Every row gives one point. Two turns around zero, p and q, are shown by what they do to some points. Where does a point land after both, in the order given? Backwards means that the second turn is done in reverse. Each puzzle has new turns, and all numbers are rounded.

Turn p:
[-39 -70 -12] => [  4 -21  78]
[ 20  38 -20] => [  3 -14 -45]
[-6 41 13] => [-28  10 -32]
[32 40 17] => [  3  24 -48]
[ -7 -50   2] => [18  1 47]
Turn q:
[-12 -23  52] => [ 19 -55   1]
[46  3 -6] => [ -1  16 -44]
[-11 -26 -80] => [-74  37  18]
[-6 11 42] => [ 37 -24   2]
[-16  35  -8] => [20 26 22]
Where do these land?
q, then p: [  6 -20 -14] => [-17 -13  12]
p, then q: [ 11   7 -41] => [-37 -10 -19]
p, then q: [  2  20 -42] => [-45 -10  -5]
p, then q: [30 16 85] => [52 73 19]
q, then p backwards: [-50 -23  13] => [-37 -33 -27]

Turn p:
[-9 -4 14 -7 -7 47 -5 15] => [  3 -27 -21  16  11  25 -19 -17]
[  6  -6 -17  12  28 -36 -29  28] => [  4  42   8  19  18 -33 -15  20]
[ 35  14  39  12  23 -54 -34 -17] => [ -9  63  43 -32  -3   8 -28  15]
[-31 -21   1  -5 -32  13   3  -9] => [ 17 -36 -24 -11 -18  -3  -6   6]
[ -6  17  -3 -20  39 -16 -19 -17] => [-24  36 -15 -13  16   8   8  23]
[-28  27 -29   5 -43  36  27  21] => [ 24 -56  -5  39  -5  15  34   8]
[  6  -8 -30  12 -24  50  19 -31] => [ 14 -20 -28  12 -34  14  32 -40]
[  5  -8  35  20  39 -51  17  16] => [-44  18  44  -9   3 -32 -29  16]
[ 22 -11 -11 -29 -22  12  20  -6] => [ 16 -18  -3 -21  13  -2  23 -31]
Turn q:
[ -2 -17  24  26   0  97  13 -13] => [ 42 -27 -32  16 -47  62  28  25]
[ -4  24   6  21   5 -18   6  -7] => [ 18 -11  16  -3  24 -13   9  -3]
[-29  -6   6  -2 -17  12 -11  34] => [-36  -6  -4   4  -8   7  33  11]
[-29  -7 -33  28   6 -20  -6 -10] => [ -2 -19 -21   7  16 -27  13 -36]
[ -7  -5 -60 -34  -3 -21  -9  -5] => [-24  42 -24  -1   8 -18 -10 -44]
[ 37  -9  17   3   6 -24   1  47] => [-24  -6   0 -26  17 -12 -26  47]
[-29  -9 -10 -59  14  -9  16 -10] => [-32  21  18  -5  -6  29 -16 -47]
[ 71  53   8  21   5 -25  -1 -16] => [ 59  27  20  -9  38 -30 -27  39]
[-24 -16  20  -5   6   1 -25  -6] => [-18 -18  11  31 -12   4   0  -5]
[ 16  -8  22   2 -22   9  15 -13] => [ 18  -3  13 -13 -30   0  -2  13]
Where do these land?
q, then p: [  1 -23  31   3  29  19  19 -10] => [ 22  -5 -26   2  -1   4 -28 -33]
p, then q: [  6 -45  25 -22 -16  12  30 -26] => [-17  22   8  15 -41  -4 -28 -41]
p, then q backwards: [  4  30 -11 -23  17 -11 -10  36] => [  3  45   3   5  21  -5 -21  20]
p, then q backwards: [-41  -2  30  23 -36  -9  -9 -17] => [ 32 -39  40   8  -7  19  16  -3]
p, then q backwards: [ 20  10 -46   9  30 -24   0   1] => [ -8  35 -21  -8 -36  -5 -32   3]
p, then q backwards: [-55 -31  28  19 -34 -25  11   1] => [ 36 -52  40  31 -12 -16   7   1]
p, then q: [ 34  24 -15   6  17   2 -16  22] => [ 38 -16  11   5  29  13   6  12]
q, then p backwards: [  6   3 -24 -16  -5  16 -59   0] => [ -9   6 -34  29  42  11 -23  11]
q, then p: [-13 -24   6 -15   3  54  52 -35] => [ 39 -24 -24 -16 -11  36  18 -56]
p, then q: [ 18  19 -28  34 -15 -10  11  38] => [ 29 -41  17 -18   6 -19  -6  31]
p, then q: [ 20  39   3 -18   9 -24 -29 -10] => [ 7 17 13 -5 27 44 10 23]

Turn p:
[-16  19 -47 -19  32 -47 -23 -13 -11 -12  -4] => [ 18 -13  11 -47  45   8  -3 -47   2  11 -10]
[ 26 -26 -47  82 -23  51 -34  -2  32 -45  19] => [-31  14 -22   9  66 -12   8  70 -14  20  79]
[ 26  47  76  11 -19   7  -4  35  34  53 -44] => [-34  54 -35  47 -68  -2  18 -46   6 -41  11]
[-10 -21 -11   1 -20 -31 -17 -28 -46  10  32] => [ 41 -11  47  11  31  -1   4   7  34  -2  -7]
[-33  16   2 -40  28 -38   4  13  -6 -21  27] => [ 23 -35  11 -13   9  24 -35 -36 -21 -11 -27]
[ -8   3   1  -2  40 -19  15 -57 -12  20  23] => [-12 -26  21 -19  26 -15  11  -1  24 -29 -50]
[-24 -26  23   0   7   7 -12 -14  -9 -16  23] => [ 13 -21   1  14  13  30   1  29   2 -14 -14]
[-22   9 -26  36 -23   7  31 -14 -17 -22  28] => [ 29 -23   0   0  24 -48 -11  31 -11 -11  16]
[ 75  20  44 -11 -25  51  14  46  25  50  19] => [-68  51  32  40 -75  -8 -19   9 -12 -19  26]
[ -4  19  30 -32  28   3   5  -2 -54   4 -43] => [ 33  33   3 -24 -31  14  25 -14 -16 -11 -53]
[ -3  -9  46  10  29 -10  34  70  -3  58 -49] => [-16   0  -9  48 -67  -4  56 -50 -40  13 -24]
[-12 -42 -73   0 -71  97 -30   6  72 -29 -31] => [-20 -11 -54 -44 -23  17  -6  77  24  60 115]
[  4 -10 -18 -38  17 -77  16 -39  -6 -50   0] => [ 24 -13  -5 -21  49   0 -49 -28  22  35 -62]
Turn q:
[-28  43  -1 -17  14  71  -4 -11  18  14  45] => [-53 -43  12   4 -36  28 -23 -33  46   9  10]
[-29 -10  12 -12 -50  54 -49 -32  41   1  42] => [-40  13 -19  49   9  30 -69 -29  48   3   6]
[ -6 -71 -42 -62   9  45  13  -1  18  37 -54] => [ 32 -28  11  61  13 -40  27  10  66 -70   8]
[ 26 -19 -49  22 -39  -8 -10   4  47  65 -19] => [ 40  15 -17  17  10 -36 -16  51  64  35  21]
[ 28  30  35  -3 -13 -39  -6  40 -22 -12 -21] => [ -8  17 -12 -58   6 -15  -8  32 -40 -17 -15]
[ 25 -20  -6  21  60 -58 -13  53 -28  -7 -19] => [ 62 -34 -15 -36  16  -2  31  30 -50   1 -39]
[ 24 -46 -19  54 -15 -41  29  52 -51  12   1] => [ 28  18  16  -8  40 -37  43  38 -22  46 -62]
[ -6   5 -34  23 -18  -6  26  16  19 -38  44] => [-38 -13 -12  21  24   5  19   8 -19  55  15]
[ -6  70  -4   1 -34 -13 -24 -69 -32 -31   2] => [-28  44  14  11 -67   4 -45 -10 -53  12  32]
[ -2  28  60 -28  52 -11  30 -43 -24 -46  58] => [ -29  -15    9  -39  -10   17    9 -101  -57   -6   14]
[-57   0  29 -21   7 -33  -7 -18  11  18 -39] => [ 18  39 -42  -2 -33  21  24 -12  11 -44   0]
[ 31 -12  19  23  28  40  16  10   1 -14 -41] => [ 17 -13  56 -20  29  24  11  17   6 -25   9]
Where do these land?
q, then p backwards: [-66  23 -18   0  16  24 -53  10   3  -9   0] => [-23 -33  67 -37   3  17   1  12  35   0   3]
p, then q: [  6 -32 -56  -7  12 -22  53 -22   7  41 -25] => [ 39  42 -49  -5   2 -34  36 -18  39 -19   8]
p, then q: [ -3  19  48  48 -17 -39 -31  51   0 -45 -12] => [ 21 -22  65   3 -34  19 -18   8 -34  66   6]
p, then q: [ 37  -2 -54 -28  70   2  30 -11 -13  59  44] => [ -2  57 -34 -17  -3  15  34 -53   7 -82 -27]
p, then q: [ 20 -30  31 -34 -75 -12 -10  18  18  64 -33] => [-29  55 -16  -3  16  14 -36  12  61  60  42]
q, then p backwards: [ -7   2  -5  -1  50 -15  28 -68 -10  33  34] => [-23  14 -22 -24 -21 -43   2  47 -15  48 -41]
q, then p: [-12 -24  41  -7  10  16 -26  22  28 -50 -12] => [ -4  -2 -12 -42  18  27  14  44 -48   1  -6]
q, then p: [-19  45 -34 -59  45  -1   9 -34 -41 -25 -16] => [ 72   0   8  47  15 -24 -29  52  27  16  -2]
p, then q: [  9 -37  59  61 -53  21   9  47 -36 -24   9] => [ -4   4  40 -48  16  11   2  55 -19  83 -39]
q, then p backwards: [  1   0 -25  -4 -18  -7 -44 -16   3 -45  22] => [  8  -8  21   9  -5  -7  14  45  26 -41  22]
p, then q: [ 33  11  44  47 -54  30 -29  19  18 -19 -55] => [-45 -24   2  -7 -42   1   0  40  -7  88  19]
q, then p: [  1  26 -31 -18  14   2  66 -16  23  19  44] => [ -8 -68  20  24  -5 -28 -13  -1  51  -6 -16]
